Each wall is flat, endless, passes through zero and stands at right angles to its row. A trip goes straight from one point to another. Which walls does it cross, in order?

Walls:
(1): [ 56  27 -10]
(2): [16 12 -9]
(3): [22 13 12]
(4): [ -7   0 -37]
Trips:
[-8  7 24] to [-22  11  20] => 3
[ 7 20  8] to [22  9 46] => none
[28 27 -4] to [-24  -9 -21] => 4, 3, 1, 2
[-60 -20  49] to [-34 -14 -22] => 4
[ 22 -32  14] to [-20   3 -11] => 1, 3, 4

Walls:
(1): [37 43 44 -6 18  5  7 -6]
(2): [ 13 -14  14 -18  33   1 -13 -12]
(3): [ -3  18  -4 -12   8  -1 -16 -31]
(4): [ -7 -23 -34  19  51 -22   3  10]
Trips:
[-36   2  14 -19 -26 -24  29  15] to [ 32  14  28  -1   7  -4  -9 -21] => 1, 3, 2
[-40  -5   2 -21 -60 -26 -12  -4] to [ -9 -18 -35  16   6   6   9   7] => 3, 4
[  8  14 -21 -18  15   6 -41   0] to [ -1  13   9  13  -1   6 -21   4] => 4, 2
[-38 -26  -9  21  20   8  11  13] to [-43  -3 -38  -1  -2  -4 -30  -3] => 3

Walls:
(1): [ 23  -5  -7  11 -50  -1  -3 -21  21  -3  -5]
(2): [-30  11  -4 -21 -32  10 -14 -18 -22  -6 -26]
(3): [ -6  45  19 -10  11  29  33  40  -9  34 -16]
(4): [ 20   5  14   1 -28  -1  29  21  36  -6 -18]
(5): [ -6 -36 -12   2 -32 -10 -20  26  33   1 -36]
(6): [ 29  12 -11  35  28  41   6  17  50  29   0]
(7): [ 21  -6 -19  19  -6   3  10  -6 -28 -24 -24]
Trips:
[ 30   9   1  45   4  17 -17  19 -47 -28 -11] to [ 29 -19  20 -11  11 -47  24  31 -13   9  24] => 6, 4, 7
[-23  38  14  -2 -46  -9   4 -29   8  16  -8] to [  7 -26  20  -8   2  19  13   3  21  26   3] => 5, 6, 2
[  9  10 -60  -8   4  17 -27   2  56 -17  47] to [-39 -13  11   2  -2 -13  16 -20  43   8   4] => 4
[-25  10   9  12 -12  47  46 -27 -21  41   7] to [-52   3 -23   7 -18  -5 -29 -21   6 -49 -15] => 1, 7, 6, 3, 5
[-33 -32  34 -15  -4 -21 -27 -34  22  14  40] to [-12  -3  -5 -33  24 -19 -13  -9 -53  -6  38] => 5, 1
[-14 -20 -12  14  13 -16 -41  -9  48 -19   6] to [ 27  10 -19 -11  -9 -18  14  22 -13 -13 -11] => 4, 7, 6, 3
[ 13  16  -6 -14 -22 -13  -5  10  40  10  29] to [ 23 -26  12   4  36  31 -49 -13  17   7  29] => 4, 5, 1

Walls:
(1): [ -7 -17   6 -23  -4  14 -60 -17  18   3  18  14 -19   0  12  -7 -14 -21]
(2): [-12 -16  -2  -3  -2   9  -2  14 -34 -13 -19   2   9 -17   2 -18  -3   7]
(3): [ 26   0  -5 -49  12  25  20   4   3  12  26   8 -29  -6  23  -6  -7 -21]
(4): [ 19 -18  -6   0  -8  -8 -19   0  47   0  -2   2  10  -5  20  -8  -8   0]
(5): [ 29 -13  29  18 -17  10   8  31 -21  -4  18 -15  -3 -25  21 -10 -23   8]
(6): [-13   8  -2 -17  -3 -10  32   8   3 -19   5 -16   3   2  12  20  18  11]
(7): [ -4 -20 -19 -22 -22   4 -11  19  -9 -13  -2  26  41  -9 -28  26  -3  -4]
(8): [-10  -6   5   4  21 -20  22 -26   2  -9  29 -18 -25  27 -46  12 -23  13]
(9): [ -7   3  11 -20   2  24  15  -1 -26  10 -10  35  -3  11  -5   4  -9  25]
(10): [ 11  10 -11  -9  10   4  11  -2  12  -3  -6   9  13 -12  17 -12   6   1]
Trips:
[ 14 -27  -8   3  17  -9   6  -1  -3 -33  18  -9 -15 -43  13   4   6  -1] to [ -2   9  29  23   7   9  15  11  -5 -11   7  -6 -30 -10  -1 -25 -20  -2] => 1, 4, 10, 6, 9
[10 17 -6  4 21  0  4 14 -6 20  2 20 34 -5 30 -6 -4  8] to [ 23  -9  14  22  19  13  34  31 -14  -3 -12  -3 -14  11  12  30  -2  -9] => 7, 6, 4, 10, 8
